Each point is reached from the start by the listed moves, each made once or not at all, plus a little noise. Say if it took an odd or an even number of moves. Then give how often each move was made.
In the rows, 128 means zero.

Moves:
(1): [143 174 115 142]
(2): [168 103 132 141]
(3): [137 115 148  61]
Start: [168 161 143 126]
Points:
[204 139 147 141] -> odd (0, 1, 0)
[176 147 161  62] -> odd (0, 0, 1)
[183 206 132 138] -> odd (1, 0, 0)

Moves:
(1): [125 117 116 141 116 140 130  98 124 154 143 131 131]
(2): [110 147 103 144 121 134 123 108 125 140 121 143 136]
(3): [138 126 119 118 154 149 149 134 150 124 128 143 138]
(4): [112 113 133 116 126 103 150 130 130 115 131 112 127]
(5): [120 138 121 148 126 149 133 127 103 139 153 136 126]
(6): [120 121 157  72 123 127 167 152 149 145 105  66 102]
(7): [133 122 125 125 128 132 120 164 151 146 141 138 116]
(8): [132 132 119 101 142 119 120 135 136 154 133 137 147]
(9): [110 117 117 136 146 120 101 108 132 111 106 120 134]
(10): [172 150  84 104 191  89 169 204 128 172 135 157 142]
(11): [107 118  93 132 112 117 128 115 105 120 106 118 157]
Start: [126 108 139 150 174 152 128 149 126 132 164 141 139]
Points:
[117 109 154 100 195 191 191 172 153 154 163 101 122] -> odd (0, 0, 1, 0, 1, 1, 0, 0, 0, 0, 0)
[104 125  53  89 231 126 249 220 117 185 149 121 174] -> odd (0, 1, 1, 1, 1, 1, 0, 0, 0, 1, 1)
[112  87 104 178 207 201 118 141 148 166 199 178 141] -> odd (1, 0, 1, 0, 1, 0, 1, 0, 1, 0, 0)
[ 94  79 137 128 174 181 132 163 146 185 169  94 108] -> odd (1, 0, 0, 0, 1, 1, 1, 0, 1, 0, 0)
[ 71  78 116 110 193 160 185 109 172 146 129  86 143] -> even (1, 1, 1, 1, 0, 1, 0, 0, 1, 0, 0)

Moves:
(1): [122 133 119 115 114 151 137 128 138 137 122 119 102 115 127 122 119 125
 128 126 119 127 130 120 141]
(2): [128 152 135 119 119 139 116 126 124 121 116 121 127 119 128 126 117 138
 139 129 133 118 127 125 143]
(3): [138 129 134 142 122  85 124 124 106 115 130 128 124 130 127 118 132 127
 145 114 125 137 138 118 117]
(4): [126 130 132 122 117 125 147 125 128 137 130 136 139 139 133 123 130 127
 122 123 121 132 123 128 131]
(5): [138 118 143 120 131 114 102 119 119 133 121 149 121 139 115 112 125 145
 102 101 146 129 133 133 136]
(6): [125 135 133 131 133 125 128 129 123 128 128 132 135 120 121 115 127 128
 136 125 128 128 113 122 123]
(7): [112 137 146 114 138 110 134 123 127 125 146 145 106 122  90 106 129 133
 151 134 140 120 124 106 147]
(8): [155 142 111 145 133  96 112 120 126 135 114 105 131 137 141 148 126 122
 135 126 121 115 122 125 143]
(9): [123 137 114 144 127  98 143 116 124 143 136 118 133 129 131 125 141 122
 146 145 125 116 145 144 122]
(10): [138 110 126 134 141 147 124 121 117 121 149 133 127 127 123 115 123 131
 141 108 132 133 136 117 134]
(11): [139 137 138 124 134 143 119 132 112 149 124 125 120 113 116 126 143 140
 128 133 115 121 114 124 120]
(12): [130 121 135 119 118 129 116 122 126 123 109 121 132 126 137 127 110 126
 126 128 122 133 117 123 125]
(13): [121 131 112 117 110 133 119 125  94 139 130 133 114 137 128 146 132 154
 128 106 134 103 128 139 132]
(14): [161 123 127 149 125 130 127 139 133 137 130 121 125 127 111 129 144 144
 123 120 143 133 125 124 128]
(15): [130 146 138 127 146 141 107 133 142 126 123 112 123 127 122 120 145 118
 127 148 137 128 116 145 131]
(16): [121 140 129 109 123 122 124 107 126 144 128 143 111 136 115 138 113 125
 121 138 112 144 136 132 140]
(17): [108 135 126 130 131 127 126 115 105 103 134 128 128 128 132 125 141 148
 109 116 131 115 132 122 116]
(18): [144 119 112 118 142 118 115 119 136 111 122 134 134 118 133 148 134 110
 132 135 121 136 134 135 124]
(19): [135 134 132 130 131 111 113 127 126 122 129 135 131 122 124 132 127 136
 113 131 114 126 117 126 136]
(20): [128 131 143 110 134 121 141 139 115 124 134 125 142 138 114 119 131 128
 141 118 128 133 133 144 113]
(21): [114 137 122 120 157 130  93 119 136 116 147 122 129 124 126 138 140 119
 140 137 119 113 134 127 115]
(22): [131 122 139 139 125 124 126 110 129 135 108 108 119 136 154 110 118 146
 146 121 120 130 121 131 115]
(23): [137 132 125 140 127 138 127 127 128 122 120 130 133 135 119 132 137 131
 129 124 124 125 131 120 133]
(24): [127 128 123 116 145 116 106 129 110 135 122 125 142 134 138 132 135 150
 124 121 115 133 114 137 126]
Start: [112 121 133 117 140 113 115 125 127 126 112 133 121 106 144 128 117 125
 149 115 110 134 125 135 147]
Points:
[134 168 142  49 165  82   7  71  20  88 101 155  89 118  99 118 136 198
 131  40  91 128 138 160 176] -> even (1, 1, 1, 0, 1, 0, 0, 0, 0, 1, 0, 0, 1, 0, 1, 1, 1, 1, 1, 1, 0, 0, 1, 1)
[169 148 157  81 192  49  66  71  70 150 101 141 119 126 110 116 128 170
 193  92  39 146  95 125 172] -> even (0, 0, 0, 1, 0, 0, 1, 1, 0, 1, 1, 0, 0, 0, 0, 1, 0, 1, 1, 1, 0, 1, 1, 1)
[115 171 106  78 144 110  39  84  32 141  72 138  96  83 123 127 157 208
 143  66  95  75 118 149 155] -> odd (1, 1, 0, 0, 1, 1, 0, 0, 1, 0, 1, 0, 1, 0, 0, 0, 1, 1, 0, 0, 0, 0, 1, 1)
[ 73 192 173  71 149  78  70  97  31 103  94  99  72 104 121  57 130 213
 210  67 111  99  92 139 141] -> odd (1, 1, 1, 0, 0, 1, 1, 0, 0, 0, 0, 0, 1, 0, 1, 0, 1, 0, 0, 1, 0, 1, 0, 1)
